Each row is a point. The last column is the point's height on a tilted bowl or saddle (a function of degree 2), plus a little noise. Along how many of its main directions does it bend up, bend down or stay straight?

Points (10 x 3)
[[ 51 -39  23]
 [ 71   2 101]
 [ 23  15  24]
 [ 22  31  23]
 [-44  33   8]
 [-41  27  10]
 [  5  68 -16]
 [-81  59  18]
 [  5 -37  -3]
 [ 53  28  75]]
Directions: 1 up, 1 down, 0 straight

Points (10 x 3)
[[  4   6  60]
 [  6 -40  52]
 [ -4 -55  46]
 [ 37  -5  53]
 [ 82 -20  18]
 [ 87  -9  11]
 [ 19 -62  48]
 [-75  11  14]
 [ -7 -38  49]
 [ 59 -28  39]]
Directions: 0 up, 1 down, 1 straight

Points (12 x 3)
[[  21   20   39]
 [  22   27   36]
 [ -36   53   11]
 [  40   68  -28]
 [ -38   58    4]
 [ -45   12   23]
 [ 103  -42 -120]
 [ -29  -54  -23]
 [  29   23   32]
 [  43   47   -2]
 [   5  -39   15]
 [   3   37   39]]
Directions: 0 up, 2 down, 0 straight

Points (15 x 4)
[[ -11  -11  -13  -13]
 [  59    0   28    9]
 [  12   12  -32  -18]
 [   5   47  -11  -21]
 [  23  -36  -10    5]
 [ -33  -30   20  -12]
 [ -47   11   36   16]
 [ -26    7  -24  -13]
 [   5  -21  -28  -15]
 [ -59   30   46   39]
 [ -29  -17  -14  -15]
 [  37   -3   23   -1]
 [  -7  -34  -11  -16]
 [ -33    1  -91  -93]
 [  32   -4  121 -121]]
Directions: 1 up, 2 down, 0 straight

Points (15 x 4)
[[ 35  45  76  63]
 [ 57  84  34  50]
 [ 26  53 -10  -5]
 [ 13 -22 -41 -21]
 [ -8  57  -6 -16]
 [-17   8  -3 -34]
 [ 60 -27 -23 -65]
 [-37  46 -15 -37]
 [ 17  10 -53  -9]
 [-60  52   2 -70]
 [ 29  25 -46 -11]
 [-24  57  77  14]
 [ 65   1   8 -45]
 [-56  87   4 -57]
 [-45  57  21 -53]]
Directions: 2 up, 1 down, 0 straight

Points (16 x 4)
[[-14 -34   3 -14]
 [-11   3 -42  20]
 [ 44  10 -80   0]
 [ 17 -57  60 -89]
 [  3 -50 -83 -64]
 [-30   4  40 -21]
 [ 42  36 -45  25]
 [ 44 -15   5  12]
 [ 59  38  21  -1]
 [ 93 -18 -26 -27]
 [-43 -20  55 -72]
 [ 50  37 -18  25]
 [  4  11 -37  33]
 [ 96  22 -68 -34]
 [ 27  60 -12  19]
 [-33 -52  34 -79]]
Directions: 0 up, 3 down, 0 straight

Points (24 x 5)
[[  21   -1  -63   -6  -30]
 [  -6  -15    7  -72  -47]
 [ -65   30  -10  -10  -48]
 [ -20  -17  -52   32  -24]
 [  -7   -3  -20   -1   -3]
 [  -6   18   -6  -40  -23]
 [  14  -25  -44   29  -17]
 [  14   -7  -23  -19   -8]
 [  50   -3    1   27  -20]
 [   3  -21   18   18   -5]
 [  24  -13 -121   22 -121]
 [ -11  -40  -28    3   -9]
 [  25  -14  -23   -5   -8]
 [ -50   24   40   10  -46]
 [ -40   36    7   -1  -30]
 [ -20  -38   -6   57  -16]
 [ -35  -27   34   66  -33]
 [ -13  -29   -9    5   -2]
 [ -26   45  -50    5  -40]
 [  31   54   -2   -7  -33]
 [   4  -56   -5   -5  -13]
 [  29  -18   10   43  -14]
 [ -21   13   -2  -21  -15]
 [  20   -4   -1  -40  -21]]
Directions: 0 up, 4 down, 0 straight

Points (24 x 5)
[[  30   15   27  -57   32]
 [ -35  -16  -50   49   14]
 [ -20   92   -6 -119   98]
 [ -19   57  -45    2   -3]
 [ -79   18   15  -13   34]
 [  17   51   61   21   60]
 [ -26  -59   51  -15   19]
 [ -19   33   84   12   59]
 [  45   17   40   14   29]
 [  20  -30   37  -15    3]
 [ -35   69   -7   38   39]
 [ -18   39   53  -24   38]
 [  14   32   49  -27   32]
 [  17  -51  -14 -105   75]
 [ -14  -24  102  -42   43]
 [  13   -1    4   53   17]
 [ -75  -18   28  -73   59]
 [ -50    5  -15   -7    0]
 [ -34  -82   -1   23   37]
 [  13   11   -4   -9   -1]
 [ -25   34  -32  -28   -8]
 [  38   -5  -20   32   13]
 [  28   27   51  -54   46]
 [  53   84  -62   23   68]]
Directions: 3 up, 0 down, 1 straight

Points (22 x 5)
[[  12   19   -1   69  -36]
 [  15  -44  -25  -10  -19]
 [  26   16   -4  -48  -20]
 [   1  -64   -9  -34  -25]
 [ -74   34   -3   75  -76]
 [  22   -5  -17  -21  -13]
 [  19   -4  -18 -121  -61]
 [  95  -87   16   22  -64]
 [ -17  -23  -68  -97  -66]
 [  -8  -21  -43   24  -30]
 [ -25  -23   30   53  -35]
 [  21  -30  -56   41  -44]
 [  23   24   -6   -2  -17]
 [ -30  -39   12  -19  -23]
 [ -34   37   27  -41  -38]
 [ -43  -13   18   -1  -26]
 [ -44   68   57   19  -68]
 [  46  -60  -47  -70  -51]
 [  33  -96    0   28  -48]
 [  34  -41  -19   70  -44]
 [ -12   16  -23  -14  -20]
 [   5   20   25    5  -18]]
Directions: 0 up, 4 down, 0 straight
